Rows are points. The points of each table are mixes of a few directions, plus a little noise. How many directions does each table use, and how many do they share? Where both have some left over, give the other angles between the two spaces (their principal angles), to ten degrees, smallest first.

First, 7 rows:
[[-3.5  3.2]
 [-0.7  0.8]
 [ 5.0 -4.3]
 [-3.2  2.8]
 [-3.2  2.8]
 [ 2.0 -1.6]
 [ 3.9 -3.3]]
Second, 4 rows:
[[ 7.2  2.5]
 [-2.7 -1.0]
 [-1.7 -0.6]
 [-2.7 -0.9]]
Directions: first 1, second 1, shared 0; angles 60

First (9 x 6):
[[-4.7 -0.3  3.6  4.5 -5.4 -3.4]
 [ 2.8  4.3 -1.6 -2.7  0.9  6.2]
 [ 0.2  1.9  0.8 -0.2  0.4  4.3]
 [ 1.2  6.4 -3.0  5.7  2.8  0.0]
 [ 1.7 -3.8 -1.3 -4.3  0.6 -2.2]
 [ 0.3 -1.5 -1.5  0.0 -0.2 -5.2]
 [-1.2 -2.2  0.8  0.1 -1.5 -3.4]
 [-0.3  1.5  1.1  3.4  4.0  4.6]
 [ 0.3 -6.3  1.3 -6.6 -1.6 -0.8]]
Second, 6 rows:
[[ 0.8 -4.6 -4.9  4.7 -4.6  2.7]
 [-0.6  4.0  4.2 -4.0  4.0 -2.4]
 [-0.1  0.5  0.5 -0.5  0.5 -0.3]
 [-0.5  3.2  3.4 -3.3  3.2 -1.9]
 [-0.3  1.9  2.1 -2.0  1.9 -1.2]
 [ 0.8 -5.1 -5.2  5.1 -4.9  2.9]]
Directions: first 4, second 1, shared 0; angles 80

First (9 x 11):
[[-3.7 -0.6  0.0  2.3  5.5 -4.9  4.7  1.1  6.9 -4.6  5.0]
 [-2.3 -0.3  0.0  1.4  3.5 -3.1  3.0  0.7  4.3 -3.0  3.1]
 [-2.0 -0.3  0.0  1.3  3.0 -2.6  2.6  0.6  3.8 -2.5  2.7]
 [-3.8 -0.6  0.0  2.4  5.8 -5.1  4.9  1.2  7.2 -4.9  5.2]
 [ 2.6  0.4  0.0 -1.6 -4.0  3.4 -3.3 -0.8 -4.9  3.3 -3.6]
 [ 1.4  0.2  0.0 -0.9 -2.2  1.9 -1.8 -0.5 -2.7  1.8 -2.0]
 [ 2.3  0.3 -0.1 -1.4 -3.4  3.0 -2.9 -0.7 -4.3  2.9 -3.1]
 [ 3.2  0.5 -0.1 -2.0 -4.9  4.3 -4.2 -1.0 -6.1  4.2 -4.4]
 [ 2.2  0.4  0.0 -1.4 -3.4  3.0 -2.8 -0.7 -4.2  2.8 -3.0]]
Second (10 x 11):
[[  2.6   0.7   0.6   1.6   5.4  -1.7   1.2  -0.4  -1.5  -2.6   2.2]
 [ -1.1   0.2   1.5  -1.0  -2.2   1.2  -1.3   0.2   0.9   0.4  -2.9]
 [  2.8   1.5   3.0   1.4   6.0  -1.1   0.3  -0.3  -1.3  -3.5   0.1]
 [ -3.9  -2.6  -5.3  -1.8  -8.6   1.3  -0.1   0.3   1.6   5.6   1.2]
 [ -0.5   0.7   2.7  -0.8  -0.8   1.1  -1.6   0.2   0.8  -0.7  -3.7]
 [  3.4   2.9   6.3   1.3   7.7  -0.6  -0.8  -0.2  -1.0  -5.6  -2.9]
 [ -1.9  -2.8  -7.4   0.0  -4.5  -0.8   2.2  -0.2  -0.3   4.6   6.0]
 [  3.4   0.5  -1.1   2.4   6.9  -2.6   2.4  -0.7  -2.4  -2.5   5.3]
 [ -0.1   1.5   5.0  -0.9   0.5   1.4  -2.3   0.4   1.1  -2.0  -5.6]
 [ -4.6  -2.8  -5.1  -2.4 -10.3   1.7  -0.5   0.4   2.1   6.1   0.2]]
Directions: first 1, second 2, shared 0; angles 60
